Each wall is flat, endless, passes through zero and stands at right angles to its row. A trip goes straight from one point to another. List the walls that it crosses, first one first.
In the rows, zero is written as 128.

Walls:
(1): [133 184]
(2): [110 148]
(3): [153 177]
(4): [114 104]
(5): [161 111]
(6): [76 47]
(7): [136  75]
(8): [178 144]
(9): [143 149]
(10): [194  43]
(11): [121  89]
Trips:
[108  95] to [ 97 176] => 2, 10, 7, 1, 11, 3, 4, 6, 9
[162  97] to [120  60] => 8
[151 156] to [143 146] => none

Walls:
(1): [124 101 167 192 160  70 113  46]
(2): [159 103 163 161 131 170  24 130]
(3): [ 90 172 110  85 123 126 171 162]
(4): [117 160 169 122 144 118 115 137]
(5): [144 138 119 152 155 149 139 119]
(6): [ 87  71 159 125 129 118 137 122]
(7): [ 82 172  92 163 122 127  95 102]
(8): [146 107  66 153 124 115 151 123]
(9): [181 110 133 155 154  72  99 165]
(10): [143 111 165  86 133 139 146 143]
Trips:
[ 96 172 151 160  63 105 104  91] to [107 128 145 179 168 103 105 168] => 6, 9, 5
[177  97 141 103 156  53 102 104] to [115 135 118 108 127 132 205 124] => 2, 4, 3, 9, 1, 5
[ 74 141 100  85 125  96 120 186] to [185  87 168 123 111 173 143 107] => 7, 4, 2, 3, 5, 1
[ 95 184  79 175  95 108  68 183] to [135 122 133 129 164 108 159  63] => 1, 5, 2, 3, 4, 9, 6, 7

Walls:
(1): [160  97 106 116  84  78 161  45 124 133 128 154 102  69]
(2): [147  87 111 146 152 174 140 161 171 156  56 131 153 111]
(3): [154 148 160 194 129  47 106  78 135 151 138 165  98 118]
(4): [103  56 133  68  99 127  99 126 101 178  96 109 196 152]
(5): [ 99 126  87 138 146 187  87 137  81 169 188 159 132  80]
(6): [128 171 182  94 119 102 113 150 138 161 119 120 110 146]
Trips:
[167 122 129 196 145  88  94 130 133 160 161 160 101 157] to [136 132 176 127 118  98 191 126  89 165 134 151 144  96] => 5, 4
[123 155 134 115 108 128 145  86 117 197 136 104 116 176] to [164 152 188 154  70 132  86  74 148 121 125  89 140 183] => 1
